Each row is a point. To make a cloud, some directions were put in groups of two or more. Within a group, all points are equally far from the middle, so they leave a hole (a ring in 2 directions, a hollow ball in 3). The other directions are filled evenly. Then the cloud was stretched, turned, moved and blurred a little. How many holes are there, and how many directions does each take, smallest first?

Cloud (22 x 3)
[[ -5 -20 -52]
 [ 44   6  25]
 [ 33  -2 -51]
 [-36 -19 -24]
 [ 36 -38 -16]
 [ 20 -42  13]
 [-27 -28   4]
 [-38 -12 -17]
 [-17 -23 -46]
 [ 59 -17  -9]
 [ 45 -23 -34]
 [ -7  -4  29]
 [ -4   6  26]
 [ 36  -3  31]
 [ 28  34 -12]
 [  3  -6 -57]
 [-22  15 -38]
 [  5 -47  -6]
 [ 41  19  18]
 [ 18 -41  15]
 [  3 -30 -45]
 [ 17 -33  24]]
Holes: 1 (3)

Cloud (51 x 6)
[[ 34 -31 -63  11  27  13]
 [-21   2 -17 -45  38  16]
 [ 10  -2   1 -60 -52  -8]
 [ 15 -30 -23  36  -2 -38]
 [  4   9 -57  16 -44 -21]
 [ 17  43 -17 -45  -9  19]
 [-19  25 -12  50  -6  35]
 [-14  19 -21   1 -72 -19]
 [-44  14 -18 -29   3 -27]
 [ 27  41   0   1 -25 -32]
 [  8  34 -40 -13  -7 -34]
 [-12  11 -21 -60   7 -20]
 [ 31  27 -35 -20 -60  15]
 [  5  44 -27  20  25  14]
 [ -3 -32   3 -20 -64   7]
 [ 18 -34 -14  41  47  17]
 [  3   2 -13  50 -22  57]
 [ 34 -50 -27 -11   0 -19]
 [ 31   4  14 -17  39  14]
 [-22 -14 -24  26 -57 -11]
 [ 23 -45   9 -10 -41  -2]
 [-23  51   1  -1   5  28]
 [-35   9   5 -63  -2 -12]
 [-31  51  -9 -12 -11  29]
 [-23  30 -23 -45  20   2]
 [ 10  26  -3  49  13  -6]
 [ -9  20 -29 -47   5 -30]
 [-34 -17 -15  39 -30  -7]
 [ 41  31 -20  20 -52   4]
 [ -8  28  11 -33 -33 -49]
 [ 24  24  25  18 -35  31]
 [ 39   4  -4   1 -16  59]
 [ 25  -3 -64  42  -9  45]
 [-23 -31  -5  -4  50  27]
 [ -7   4 -50   0  46  12]
 [-32 -38 -19  32 -16  -9]
 [ 27 -23 -28 -34  18 -29]
 [-15 -26  -2 -61  -3 -21]
 [-39  36  26   0 -30  11]
 [ 34 -41   4  10  31 -12]
 [-21 -32 -14 -28  37  38]
 [ 37 -51 -13  32  10  -2]
 [ 26 -33  13   4  41  23]
 [-46  16 -24  25   5  14]
 [-28  42 -24 -41 -21 -10]
 [-12 -40 -10  35 -44   4]
 [ -6 -17  16  27  41 -16]
 [ -4  -4  38 -35 -54  -6]
 [ 23   4  34 -37 -24 -27]
 [ 31 -23 -27  -9  50  25]
 [ 41  15   2 -32  16  -6]]
Holes: 2 (3, 3)
